Every row gives one point. Each table stands for the endless flat space through its points: a line for two points, a plane for three, and so on. Write the one point that lies in both, or say that there is none.

First (2 x 3):
7 19 23

16 28 32
Second:
-20 -1 19

-16 27 -13
They share: no point

First:
58 -4 1 -37

14 -48 2 -29

32 -28 6 -31
Second:
11 -24 22 -44

17 -31 13 -37
They share: 23 -38 4 -30

First, 2 rows:
50 -14 46 -46 -16 9

45 -18 42 -38 -11 15
Second, 3 rows:
64 -31 21 -16 23 9

56 -31 17 -13 20 25

42 -25 43 -28 -1 5
They share: 35 -26 34 -22 -1 27

First:
-27 -6 20 3 -36 0

-22 29 35 48 -36 5
Second:
-28 43 23 52 -49 33

-18 -7 28 7 -24 -12
They share: no point

First, 3 rows:
27 39 4 7 -33 -7 -30 -1

14 32 17 38 13 26 -4 1

8 33 23 54 52 59 -14 7
Second (2 x 8):
18 48 26 43 23 19 -31 10

19 55 33 53 30 11 -40 18
They share: no point

First, 3 rows:
-24 13 24 -1 4 18 -11 18 -5

26 9 27 26 -49 -15 -26 27 -7

30 10 29 44 -55 -4 -3 11 -34
Second (3 x 9):
20 28 31 28 -12 -9 -37 5 -31

-16 16 40 4 -39 15 -13 2 -7

23 5 16 39 -27 -2 -18 33 -36
They share: no point

First (3 x 9):
-30 22 12 57 -27 15 22 55 36

-24 25 16 41 -15 -9 8 31 28

-22 32 26 5 5 -63 -22 -23 8
Second, 2 rows:
-56 53 13 27 -29 -45 -37 24 10

-31 18 23 22 -19 -25 8 -6 15
They share: no point

First (3 x 11):
29 2 12 23 -4 60 -28 29 -9 14 -1

25 -6 36 35 -24 32 -28 -3 -37 10 23

34 6 -6 29 0 26 -7 39 -7 28 8
Second (2 x 11):
35 -24 -4 30 0 7 -6 47 9 43 17

25 26 -4 30 -5 57 -41 17 -36 3 -13
They share: no point

First (3 x 12):
-41 -62 9 -28 -53 4 -31 3 2 -16 -39 -46

-15 6 22 -43 -9 21 5 11 -20 46 -13 10

-47 -68 6 -45 -61 -15 -35 13 -8 -26 -59 -60
Second (3 x 12):
-52 -61 43 -57 -3 -12 -50 47 23 -16 -16 19

-39 -37 13 -17 -25 4 -23 14 -14 4 -32 -27

-12 -12 -23 -7 -78 27 17 -37 -47 28 -55 -86
They share: -33 -39 13 -37 -39 6 -19 8 -8 4 -34 -29

First (4 x 14):
-41 18 56 10 56 -22 21 27 23 -8 -49 20 -11 -29

-13 47 -3 30 39 12 55 9 36 61 -4 34 -4 -32

-42 18 59 18 35 -32 19 30 10 8 -40 18 -1 -16

-13 56 -6 42 18 6 61 3 21 82 5 40 -1 -23
Second, 3 rows:
-24 24 23 12 38 -8 33 22 38 39 1 21 2 -24

13 24 7 -1 52 -18 63 55 35 20 12 1 17 -22

-31 27 27 7 39 -13 30 13 38 46 8 20 -4 -32
They share: no point

First, 2 rows:
37 0 -18 -16 0 -47 -33 23 -24 30 0 5 58 3

1 -30 -48 -34 -48 -5 -27 29 -54 -30 -60 -13 10 33
Second (3 x 14):
22 -36 -13 -43 -13 -21 -53 4 -17 4 -13 -29 35 25

32 -27 -47 -51 -16 -55 -39 32 -42 -15 -35 1 44 18

30 -16 -49 -43 -21 -57 -29 40 -49 -16 -41 7 43 17
They share: no point

First:
-8 6 40 29 -8 -20 11 -43 -5 62 11 6 4 5 10 8 -3 75

12 34 20 43 -6 48 57 -13 -43 4 29 50 14 -21 44 46 57 -9

17 38 20 40 -5 17 40 -28 -27 40 38 22 24 1 26 20 32 34
Second, 4 rows:
-26 -18 13 8 -5 31 59 -1 -23 -1 32 60 -5 -16 22 5 18 -6

25 48 70 92 -14 -26 2 -46 -14 56 32 12 -11 -43 34 80 30 75

-14 26 31 7 -25 22 58 -42 -33 -16 39 80 3 -43 27 -6 42 9

14 20 55 83 -3 -14 8 -22 -11 58 25 6 -13 -25 31 78 18 59
They share: -5 12 34 35 -8 19 35 -25 -26 23 11 36 1 -16 31 35 30 24

First (4 x 20):
88 22 -8 40 -1 12 37 67 -15 31 -17 -25 -7 7 -3 71 10 -30 37 2

89 20 2 42 -10 18 35 65 -18 27 -29 -21 -21 8 -8 80 17 -39 34 -3

57 -8 -6 38 -38 -6 59 45 18 -5 7 -41 -33 -8 24 44 33 -23 34 33

27 10 -9 8 -4 17 29 26 8 30 19 -23 -18 -17 36 26 18 -10 38 9
Second (3 x 20):
46 9 -6 22 38 38 51 22 33 24 13 -50 -15 -24 50 20 27 -30 41 -19

21 3 -27 27 2 2 20 35 7 38 21 -37 -30 1 44 29 14 -2 33 15

66 -3 18 -6 2 14 47 26 1 8 21 -22 9 -32 38 20 35 -2 45 9
They share: no point

First:
-9 -29 -17 -21 10 -45 -8 -5 3 -2 37 -38 20 -5 35 30 -32 -41 1 9

-29 -15 -19 -29 22 -31 -28 13 -11 12 21 -32 4 -7 43 18 -40 -33 15 1
Second, 4 rows:
-11 -16 3 -20 1 -98 -73 54 6 8 80 -62 14 -48 15 9 -2 -14 53 -32

-27 -24 2 -29 13 -83 -43 44 6 0 71 -74 28 -35 32 34 3 -39 19 -15

13 -4 -26 -9 -1 -49 -69 12 2 30 31 -8 -28 -17 14 -30 -51 9 73 -19

-6 -19 -34 -17 12 -3 -3 -31 -19 7 -6 10 -2 14 37 9 -78 -26 6 17
They share: -19 -22 -18 -25 16 -38 -18 4 -4 5 29 -35 12 -6 39 24 -36 -37 8 5

First, 2 rows:
-33 52 30 -5 -31 4 47 -26 -24 -32 -19 -3 19 -7 38 53 26 19 3 34 -49 -2
 -16 25

-23 17 0 -5 -36 -31 17 19 21 -32 -44 -18 9 8 3 23 16 -31 -17 19 -9 8 -41
 45
Second:
4 22 36 13 -44 -41 63 -31 18 -44 -44 -5 8 31 15 68 15 -11 11 -7 13 32
 -18 15

-36 5 12 11 -59 -34 22 26 -10 -56 -35 -23 37 -19 45 41 1 -12 5 78 -51 22
 -40 13

-24 21 -6 -11 -47 -3 20 -7 -7 -52 -12 -4 15 -39 -31 10 34 7 -1 7 -48 4
 -10 41

-49 34 6 -11 -27 -17 10 27 -6 -20 -36 -25 18 0 49 29 13 -23 -23 63 -42
 -6 -53 41

-48 15 -24 -47 -29 -36 -22 -16 -40 -28 27 -43 -15 -45 -1 -5 49 -38 -37
 10 -63 16 -52 35
They share: -27 31 12 -5 -34 -17 29 1 3 -32 -34 -12 13 2 17 35 20 -11 -9 25 -25 4
 -31 37

First (5 x 24):
45 -5 -37 -17 15 -58 -29 -36 4 22 37 -34 8 -6 -9 53 -6 -8 38 -7 -13 32
 27 -8

44 20 1 19 23 -49 -37 -26 -33 35 15 -48 5 -35 7 57 -11 4 25 -23 -5 31 3
 -10

18 -1 -19 15 -33 -7 25 -49 -18 13 27 -8 19 3 66 -28 -67 25 28 35 17 -11
 16 -50

0 20 -18 18 -37 -34 3 -64 -22 0 24 -11 29 14 43 -10 -50 27 42 16 -3 4 0
 -26

35 -12 -25 3 -17 -4 25 -33 1 28 29 -10 14 -12 56 -6 -46 15 23 27 5 -6 42
 -40
Second:
7 -11 27 19 4 -63 11 -67 -15 5 29 -22 -8 -49 -14 21 1 8 -11 -38 -58 -11
 19 -56

37 5 27 38 -13 -27 -17 -36 -65 35 -16 -33 4 -75 28 28 23 11 31 -36 -45
 51 4 -1

3 13 6 16 3 -58 4 -59 1 8 35 -21 10 -18 0 28 -22 16 3 -21 -35 -16 21 -40

-25 45 17 -15 6 -77 -35 -63 -31 27 29 -48 20 -3 6 39 -45 -28 33 4 0 11
 27 -12
They share: 19 29 0 26 -7 -36 -14 -39 -23 26 11 -27 22 -24 28 34 -16 20 31 -15 -21
 18 13 -4

First (3 x 24):
-29 -2 -25 4 23 -43 12 -19 5 27 22 26 59 -8 -9 -50 -29 -19 37 5 -42 -29
 14 -23

-16 4 -22 -3 14 -23 -9 -5 7 8 5 19 38 12 5 -23 -20 -5 30 6 -26 -32 23
 -10

-23 0 -14 -15 15 -33 10 -26 9 29 23 42 47 -8 -31 -46 -21 -16 33 -8 -30
 -20 22 -47
Second, 3 rows:
17 -1 -26 -8 46 -31 -17 8 3 32 36 47 41 -18 -4 -16 -15 21 15 -11 -30 -16
 10 -29

-7 -12 -15 -27 26 -22 -24 16 -7 5 22 37 28 -10 16 -20 -26 -4 13 2 -14
 -32 18 -18

-43 -20 1 -51 -14 2 -32 12 -11 -35 -14 5 8 22 36 -24 -30 -40 21 18 6 -56
 34 6
They share: no point

First, 3 rows:
60 29 -10 62 -11 -28 -4 61 12 5 -35 -8 26 24 27 40 -26 46 30 -41 -16 28
 2 37

12 32 -49 11 -8 -16 8 16 54 2 -2 -14 53 -9 3 19 -20 10 51 7 -58 16 23 1

12 31 -50 12 1 -18 10 13 56 -13 3 -24 50 -16 3 30 -14 10 42 5 -56 12 30
 -3
Second (5 x 24):
25 80 11 48 40 -4 22 8 62 -36 -64 0 63 2 23 79 -53 91 19 -36 0 -1 -30 10

16 31 -20 62 14 -37 -5 32 31 -19 -26 4 29 11 16 56 -3 21 3 -21 -46 54 -1
 36

16 2 -62 40 -33 -38 -30 22 -24 -32 3 -21 45 6 25 42 -19 -19 56 -23 -48
 37 24 31

25 45 -17 40 1 -19 15 40 13 -43 -43 -31 73 11 -2 37 -57 43 32 -54 -2 -18
 33 -11

51 0 -42 40 -16 -51 -16 43 24 13 3 -9 -2 -7 2 19 16 -13 24 -8 -75 60 28
 33
They share: no point

First (2 x 24):
-35 45 11 -33 6 -55 -11 40 34 -37 -12 -36 -26 37 5 6 -53 -1 30 46 -9 -19
 45 -59

-31 21 -29 -9 -6 -19 -15 32 14 -9 -36 -12 2 29 29 6 -29 -21 6 6 -45 5 33
 -27
Second, 5 rows:
-25 0 17 -23 -3 -1 -48 62 -2 -7 -37 -12 -12 21 27 -36 -34 -48 36 1 -19
 -34 57 -55

-51 22 -37 -14 6 -37 8 19 25 -20 -10 -2 17 46 0 36 -32 34 -22 14 -42 12
 60 -6

-25 -12 19 -33 14 -1 -31 75 25 10 1 -3 -13 41 -8 -43 -29 -15 18 10 5 -53
 90 -23

-37 44 -30 -51 -8 -48 19 53 71 -30 8 -5 -17 47 -4 19 -31 8 -9 32 -16 -5
 30 11

-14 37 -34 17 15 -35 -2 12 27 14 -29 -46 -11 39 23 6 -37 -9 15 36 -39 7
 30 -43
They share: -32 27 -19 -15 -3 -28 -14 34 19 -16 -30 -18 -5 31 23 6 -35 -16 12 16 -36
 -1 36 -35

First, 2 rows:
44 -13 7 4 29 -9 14 -11 17 -34 20 1 12 -38 -32 27 -39 13 -13 -28 21 23
 -32 -24

52 -5 11 7 31 -16 16 -7 15 -35 24 0 11 -48 -37 27 -48 3 -11 -36 24 23
 -30 -15
Second, 4 rows:
52 -29 -13 9 9 -18 28 -25 5 -27 10 -12 13 -20 -41 15 -22 23 -31 -2 18 33
 -38 -47

86 -36 -20 -18 46 5 27 -18 7 -36 -20 -2 10 -61 -53 -17 2 17 -54 27 5 44
 -37 -49

38 -27 28 -30 58 8 27 27 52 -18 -2 22 28 -52 -14 22 -37 35 -36 -12 -7 44
 -55 2

26 -26 -14 40 -37 -49 37 -37 -4 -15 37 -29 16 25 -36 41 -42 29 -16 -22
 31 27 -41 -52
They share: 36 -21 3 1 27 -2 12 -15 19 -33 16 2 13 -28 -27 27 -30 23 -15 -20 18 23
 -34 -33

First:
-8 -11 12 -5 -26 19 -10 25 -16 -18 -5 -9 20 10 -64 55 35 -30 -34 -55 -37
 11 31 -26

-28 -2 0 41 -1 28 14 15 13 -39 -15 24 3 13 -25 34 22 -26 -25 -19 -39 2
 21 -10

-12 15 3 13 12 1 19 45 -19 -9 4 35 32 4 -32 64 6 -16 -30 -17 -33 18 51
 -3
Second, 4 rows:
-22 -11 -9 34 -7 11 17 16 -5 -48 -25 25 3 34 -50 23 38 -13 -23 -43 -51
 -2 13 -37

-21 -12 -6 46 8 -9 19 -9 2 -70 -20 37 19 44 -56 1 22 9 -9 -24 -66 9 8
 -52

-36 -17 -19 30 -21 23 1 30 1 -28 -15 17 3 46 -38 43 38 -25 -39 -45 -49
 -8 23 -39

-57 -18 -18 30 -26 25 -23 23 28 -12 18 9 27 52 -12 47 12 -33 -53 -10 -44
 9 42 -36
They share: no point

First (3 x 24):
-51 -20 12 0 13 -34 28 7 -16 -37 18 -4 -32 -4 -18 17 -20 4 31 12 -22 -52
 -29 23

-33 5 2 14 56 -48 -3 42 -39 -61 -12 38 -12 55 30 63 -4 -18 29 45 -9 -20
 -33 33

-53 -27 10 -6 4 -30 31 0 -15 -29 22 -14 -36 -13 -24 9 -24 6 29 7 -27 -56
 -31 19
Second:
-47 -16 -11 4 42 -48 13 22 -28 -34 6 12 -32 29 2 41 -36 -15 33 13 -11
 -39 -49 22

-69 -34 -55 35 17 -27 -24 9 -42 -55 36 32 0 25 -3 6 -1 -3 11 27 -18 -47
 -36 27

-35 -12 5 -10 36 -42 15 24 -32 -32 -6 4 -32 29 12 47 -26 -15 29 25 -21
 -31 -43 20
They share: -39 -16 -4 -4 29 -36 6 21 -36 -37 0 8 -24 28 12 39 -16 -12 23 30 -24 -32
 -39 21
